Rows are points. Two turns around zero, p and q, are shown by what they do to some points. Where does a point land after both, in the order given? Backwards means that the second turn is done in reverse. Each puzzle has new turns, and all numbers are rounded.

Turn p:
[-2.1 -1.9  2.9] => [-0.6 -1.8  3.6]
[ 2.0  4.6 -0.4] => [ 1.2  4.7 -1.3]
[-3.1  0.9  1.1] => [-2.5  0.7  2.2]
[ 3.2 -3.6 -3.6] => [ 1.9 -3.6 -4.4]
Turn q:
[ 1.3 -3.0 -1.0] => [ 1.1 -3.2  0.3]
[-2.0 -3.8  0.4] => [-2.5 -3.3  1.2]
[2.1 4.9 1.8] => [2.3 5.1 0.5]
[ 0.1 -3.5  1.2] => [-0.5 -2.9  2.3]
[-1.5  5.3 -2.4] => [-0.4  4.2 -4.2]
Where do these land?
p, then q backwards: [ 2.5 -2.3 -0.6] => [ 2.0 -1.3 -2.5]
q, then p: [-4.0 -2.4 -2.0] => [-4.0 -3.2 -0.2]
p, then q: [-1.3 -0.6 -0.5] => [-1.4 -0.6  0.0]
q, then p: [ 1.6 -2.2  2.4] => [ 2.2 -1.0  2.7]
q, then p backwards: [1.2 7.6 0.7] => [ 2.9  7.2 -0.1]

Turn p:
[-2.0  4.5  2.9 -1.5] => [-0.6  5.7  1.0 -0.9]
[-1.7  4.6 -2.2  4.2] => [-0.4  3.3 -4.9  3.4]
[ 3.6 -1.7 -2.8  0.9] => [ 2.0 -3.7 -2.4 -0.8]
[ 1.0 -4.2  2.5 -1.1] => [ 1.1 -2.7  4.1 -0.4]
[-0.8 -3.3 -0.3 -2.5] => [-2.0 -2.6  2.3 -1.3]
Turn q:
[-1.8  0.9  2.1 -0.2] => [-2.4  1.1  1.3 -0.2]
[-4.5  0.8 -0.6  1.9] => [-4.4 -1.0 -1.5  1.3]
[ 0.0 -3.2  1.7 -2.2] => [ 0.6 -2.1  3.4 -1.2]
[2.5 2.4 4.2 4.0] => [0.5 5.1 1.7 4.1]
[ 4.0  0.4 -2.0 -5.3] => [ 4.5  0.3 -0.5 -5.3]
[-0.1 -1.3 -5.3  1.9] => [ 1.3 -3.3 -4.4  1.4]
Where do these land?
p, then q backwards: [-1.7 -3.9  3.9  0.9] => [ 0.2 -3.9  4.1  1.2]
q, then p: [ 1.8 -1.8 -0.4 -5.3] => [ 1.0 -1.1  3.0 -4.8]
p, then q backwards: [ 1.0  1.7 -4.1  4.6] => [ 0.5  1.1 -5.0  3.9]
q, then p: [-3.3  2.7  0.7 -2.7] => [-4.3  2.1  1.1 -1.4]
q, then p: [ 2.2  1.3 -0.1  2.5] => [ 1.8  0.7 -2.9  0.8]

Turn p:
[ 0.0 -0.7 -6.7  1.4  1.7  1.3] => [ 0.2 -2.0 -6.0 -0.8  3.1 -1.2]
[-1.1 -1.3  1.1 -2.4 -0.9  2.5] => [-0.7 -2.0  1.0 -2.5 -2.1  0.9]
[-0.5 -1.6  1.6 -2.1  2.7  3.8] => [-0.2 -3.9  2.2 -2.7  0.9  1.9]
[ 3.8  0.1  1.1 -0.8 -5.6 -1.1] => [ 3.3  1.4  0.5  1.4 -5.3 -2.4]
[ -1.2   0.7  -4.6   2.0  -0.8 -12.0] => [-3.4  8.6 -3.1  3.2  2.9 -7.6]
[-0.9  4.0  0.3 -0.7  3.0  0.5] => [ 1.0  2.0  0.5 -1.7  3.0  3.0]
[ 2.2 -0.4  1.7  2.0 -0.1  0.3] => [ 1.5 -0.9  1.2  2.7 -0.2  0.2]
[-0.1 -0.8  3.8 -0.8  1.9  3.2] => [ 0.1 -2.9  3.6 -0.7  0.0  2.7]
[-2.2  0.0  1.7  1.5 -1.9  1.5] => [-1.8 -0.3  0.0  1.1 -2.3  2.5]
Turn q:
[-2.6 -7.1 -4.2 -3.3  0.9 -2.7] => [-1.0 -7.8 -5.2 -0.2 -0.4 -2.1]
[ 2.0  0.4  1.6  4.3 -3.1 -0.1] => [ 3.3  2.2  2.4  3.2 -1.7 -0.8]
[-6.1 -0.7 -2.4  0.9  3.4  3.0] => [-4.1  0.1 -4.8  2.9  3.4  2.0]
[ 1.2  1.5 -7.0  3.0 -0.2  2.7] => [ 4.8  2.7 -5.6  0.4  1.8  2.0]
[ 2.8  3.3  2.8 -2.3 -2.4  2.0] => [ 0.3  2.5  3.6 -2.8 -2.7  2.7]
[ 2.3 -2.4  3.3 -3.1  0.6 -0.3] => [-0.6 -3.7  3.7 -1.8 -0.7  0.7]
[ 2.6  2.6  2.6  1.9  1.8 -2.9] => [ 1.0  2.2  3.9 -1.0  2.1 -3.0]
[ 0.4  1.5  1.8 -3.3 -0.5 -1.6] => [-1.8  0.0  1.7 -3.2 -1.6 -0.8]
[-2.6  0.8  1.5  2.0 -0.5  0.0] => [-1.8  1.8  0.3  2.6 -0.2 -0.7]
Where do these land?
p, then q backwards: [ 3.7  3.5 -3.7 -3.0  4.7 -2.8] => [ 4.2  3.7 -3.6  2.7  4.6 -2.5]
p, then q: [-0.3 -1.3  3.3  0.2 -3.7 -1.4] => [-0.3  2.2  1.4  2.5 -3.7 -1.2]
q, then p: [-1.3 -2.5  0.1 -0.7 -2.2 -1.2] => [-1.6 -0.2 -1.3  1.5 -2.2 -1.8]
q, then p: [-1.5  5.2 -0.2  4.0  3.2  0.0] => [ 1.2  3.9  0.0 -0.3  5.2  3.4]
p, then q: [ 3.3 -2.8  1.8 -4.2 -5.2  2.6] => [ 2.3 -2.7  2.4 -0.6 -7.3 -1.2]
p, then q backwards: [-0.2 -1.1 -1.8  4.7  0.5  0.3] => [-3.2 -2.8 -1.5  2.2  1.0  1.1]
q, then p: [-3.3  1.5 -2.7  0.7  0.2  0.7] => [-0.3  1.2 -3.9 -0.9  1.8  0.7]
p, then q: [ 1.1 -4.4  3.8 -3.5 -3.2  2.4] => [-0.7 -3.2  2.9  1.7 -6.3 -0.8]
p, then q: [-1.6  1.8 -0.6  1.8  5.6 -0.7] => [-2.2  0.1 -0.2 -0.2  5.8  1.6]
